Each row of a before or after table is a point. The points were changed in one or more steps. Then noise was added and the rows were shuffled. The steps act on columns, c1 being the first. Name the steps. A step turns or swaps two columns, mirrors them in a line or flattens them onto one, adds a multiple of one to another, or multiplies or shifts one. Angles are multiples of 10 degrees, from the lower column toward the higher: turns from -170 to 170, lines from 10 to 170 but not 90. Use the fewest steps. Two steps may share a column if one is a turn and the other turns, adds or multiplies; they go together, in the order done. Otherwise the lowest column goes first.
(in the rows, 128 means zero)

Before (8 x 3)
[[153 169 104]
 [141  44 177]
 [144 131 130]
 [122 124 137]
 [ 75 171  72]
 [128  99 180]
 [114 135  82]
 [194  80 128]]
After (8 x 3)
[[113  72 180]
 [118 133 146]
 [123 171 159]
 [172 135 135]
 [125 121 118]
 [ 88  95  97]
 [114  46 112]
 [192 175 104]]
Steps: turn c1 and c3 by 120 degrees; add -0.3 times c2 to c1

Before (8 x 8)
[[ 73 114 112  95 175 143 121 150]
 [100 133 104 113 109 147  97 136]
 [153   7 123  94 148 141 159  92]
 [143 117  64 132 149 150 178  73]
 [131  45 107 142 149 124 159  98]
 [121 113 170 122 105 153 149 129]
 [ 94  82  58 113 181 174 118 167]
 [160 112 143 108  72 108 146 143]]
After (8 x 8)
[[ 97 117 116 110 128 138  98 149]
 [161  51 156 139 109 126 131  96]
 [120  49 114 112 184 148  96  92]
 [149 143 175 122 124 137 124 151]
 [157  32 226  93 101 135 153  96]
 [176  77  85 133  84 134 142  89]
 [144 123 162 105 123 122 161 187]
 [123 108 146  94 166 135  74  91]]
Steps: swap c1 and c7; turn c2 and c3 by -40 degrees; add -0.7 times c4 to c3; turn c5 and c8 by -70 degrees; multiply c6 by 0.4

Before (9 x 11)
[[118 107 181  73 146 120 135 111 123 124 104]
 [122 108 182  96 143 100 136  92 175  68 168]
 [126 177 113 117 106 150 116 179  65 150 123]
 [192 126 139 102 135 156  92 150  71 136 165]
 [123  93 149  94 104 156 158 102 105  87 132]
 [155 193 104 109 114 160 104 125  53 193 162]
 [137 176 125  57  98 151  84 139  58 109  83]
 [164 118 144  89 119  91 126 109  92  93  87]
 [ 60 146 126 179 209 194 165  85  71 130 188]]
After (9 x 11)
[[188 145 100 180 128 231 108  88  75 131  56]
 [ 85 120 128  92 148 100 139 107  91  90 164]
 [160 122 157 100 110 149 155 151  72 136 189]
 [165 193 158 107  93 139 127 129  51 196 156]
 [122 180 142 116  98 125 123 179  68 151 125]
 [ 78 181 163  61  88 122 148 145  56 108 141]
 [104 106 104  77 140 139 156 110 129 121 121]
 [136  92  97  92  93 127 123 102 105  89 122]
 [167 104 104  97 160 119 159  91 176  70 123]]
Steps: swap c1 and c11; multiply c3 by 0.7; turn c3 and c7 by 120 degrees; turn c5 and c6 by 50 degrees

Before (8 x 18)
[[ 77 182  66 130 170 181  99 157 150 101 162 169 149 166 163 149  80  97]
 [128 114 160 169  92 162 142 185 153 107 106 124 184 125 126 171 134 132]
 [150 105  74 125 188  91  99 139  67 107 197 113 171 150 174 137 157 102]
 [169 143 150 137  92 153 100  98 112 111  99  79 135 133 108 119 112 151]
 [134 151  80 122 132  85  93 177 118 188  87  70 147 122  72  73 167 175]
 [189 101 120 174 135 116 147 126  65 118 139  87 145 125 182 147  94 153]
 [ 75 135 132 133  79 100 167 146  59 170 124  70 118 151 151  92 106  83]
 [156 102 108 201 187 188  88 119 120 107 163 163 123 186 137 153 168 155]]
After (8 x 18)
[[202 117 130 167 138  99 109 122  58 101 134  95 152 120  72 147  91  55]
 [130  81 185 123  99 141 145 178 114 213 193  54 148 118 173  72 166 100]
 [162 191 156 189  82 111 164 126 116 134 118 145 126 186  96 149 165  24]
 [ 84  98 102 142 178 127 100 148  54 147 102  99 118 156 118  93 106 219]
 [138 161  94 176 157 124 129 183 145 101 154 139 188 123 141 169 134 149]
 [ 83 172 200 146 105 193 128 154 150 116  83 158 148 161  77 150  78 134]
 [174 157 116 133 157 146 168  95 119 135 165  95 137 129 162 116 106 133]
 [149  93 182 119  90 103 143 141  69 130  57  88 173 148  69 136 153  60]]
Steps: turn c1 and c4 by -10 degrees; mirror c2 and c6 in the line at 50 degrees; add -0.7 times c7 to c10; turn c3 and c7 by 160 degrees; turn c5 and c15 by -160 degrees; add 0.5 times c5 to c12; turn c11 and c18 by -140 degrees; multiply c18 by 2.5

Before (14 x 32)
[[140 149 119 132 143 136 100 138 115 143 143 111 129 132 148 149 135 136
  139 141 108 154 150 116 110 127 126 106 144 125 108 137]
 [133 128 126 147 131 118 125 114 127 149 122 113 110 134 144 103 119 113
  121 128 126 126 152 123 134 118 115 147 168 132 107 117]
 [123 119 139 143 140 130 125 138 122 146 125 141 141 133 140 128 145 127
  130 133 144 161 146 124 149 126 107 133 121 121 110 134]
 [138 157 134 146  93 119 121 141 122  95 120 110 108 126 144 119 134 123
  124 137 146 132 119 143 123 120 118 121 121 153 116 132]
 [145 120 115 127 123 120 123 118 121 146 115 118 142 123 113 140 142 137
  124 132 111 148 140 124 138 131 131 147 117 123 111 138]
 [132 128 155 138 141 121 118 114 126 124 115 113 107 130 132 129 148 117
  172 130 119 134 143 127 135 123 129 117 182 122 120 140]
 [140 147 117 137 142 132 125 132 116 146 117 113 135 134 145 149 143 129
  129 132 147 126 151 189 110 127 117 133 106 126 138 116]
 [122 127 126 135 136 124 127 140 126 119 146 124 107 136 127 129 131 123
  118 137 143 128 141 132 136 124 108 125 119 148 107 119]
 [144 120 139 132 115 131 124 129 120 140 119 132 116 136  98 139 121 108
  124 130 126 138 128 130  89 112 122 126 108 149 108 137]
 [107 121 113 134 127 120 123 120 136 133 123 113 119 125 141 151 130 135
  118 133 118 155 140 123 131 128 178 112 120 123 121 131]
 [140 126 116 114 126 127 123 116 129 136 148 110 111 129 145 145 135 133
  122 138 147 126 137 123 139 131 123 146 130 134 112 133]
 [143 122 128 111 142 154 124 139 130 145 123 132 112 120 121 128 139 124
  134 128 145 147 143 129 148 126 129 138 108 124 135  92]
 [135 141 121 143 130 121 121 140 139 121 136 120 107  92 146 149 122 109
  123 142 142 129 148 117 148 130 109 115 120 124 121 129]
 [147 137 172 116 143 126 124 139 122  82 120 153 120 127 115 129 138 123
  150 140 128 129 142 132 131  90 126 126 116 124 128 139]]
After (14 x 32)
[[136 139 132 141 131 119 141 120 111 121 138 119 108  90 147 147 125 110
  125 141 136 129 147 117 147 132 168 117 118 124 120 126]
 [140 126 117 114 125 120 131 142 125 138 151 109 111 132 145 144 133 135
  118 141 148 124 133 124 139 132 138 145 128 132 113 134]
 [122 119 140 142 142 138 136 120 124 146 119 138 142 134 138 129 144 126
  130 134 145 160 148 123 152 124 173 132 120 120 109 135]
 [140 157 144 147  94 125 139 117 125  94 119 111 107 128 143 119 134 122
  125 138 148 129 124 142 124 121 145 118 121 152 115 134]
 [140 123 127 112 144 147 134 118 117 147 121 132 113 119 122 130 140 125
  133 126 145 147 145 132 149 125 123 141 108 125 134  94]
 [138 147 103 132 140 127 155 111 144 144 144 111 130 133 147 147 134 137
  137 140 117 155 147 115 110 127 108 106 146 124 109 138]
 [123 127 135 136 137 124 137 117 121 121 146 124 109 134 126 129 131 124
  119 136 145 127 144 133 136 123 175 124 119 148 105 120]
 [106 119 127 131 127 111 112 135 128 134 125 112 119 126 140 153 134 134
  121 133 114 155 140 124 132 127   5 115 118 123 121 134]
 [132 128 115 139 139 138 140 142 138 123 115 111 107 129 133 127 148 116
  171 126 121 135 147 126 133 122 115 116 183 121 119 137]
 [146 117 132 125 121 112 132 133 143 147 115 120 140 125 112 140 141 137
  123 132 113 149 140 123 136 130 116 147 116 124 111 136]
 [130 129 106 145 130 122 137 142 132 148 122 113 110 134 144 103 119 114
  120 125 127 125 158 122 133 116 156 146 169 131 106 116]
 [139 148 134 139 142 125 134 124 132 145 112 110 137 130 144 149 142 128
  130 129 146 126 150 189 110 125 154 132 105 123 135 117]
 [147 133 172 118 141 154 134 117 131  79 122 153 120 127 117 130 137 126
  152 138 130 131 160 133 131  91 129 125 116 123 127 138]
 [145 121 148 132 114 136 134 125 136 139 116 134 119 136  98 140 121 106
  122 128 128 136 138 131  90 114 139 127 108 146 108 137]]
Steps: turn c3 and c6 by 40 degrees; add -0.7 times c29 to c3; turn c7 and c27 by 160 degrees; multiply c27 by 2.5; turn c9 and c21 by -20 degrees; turn c8 and c9 by -160 degrees; add -0.5 times c26 to c23
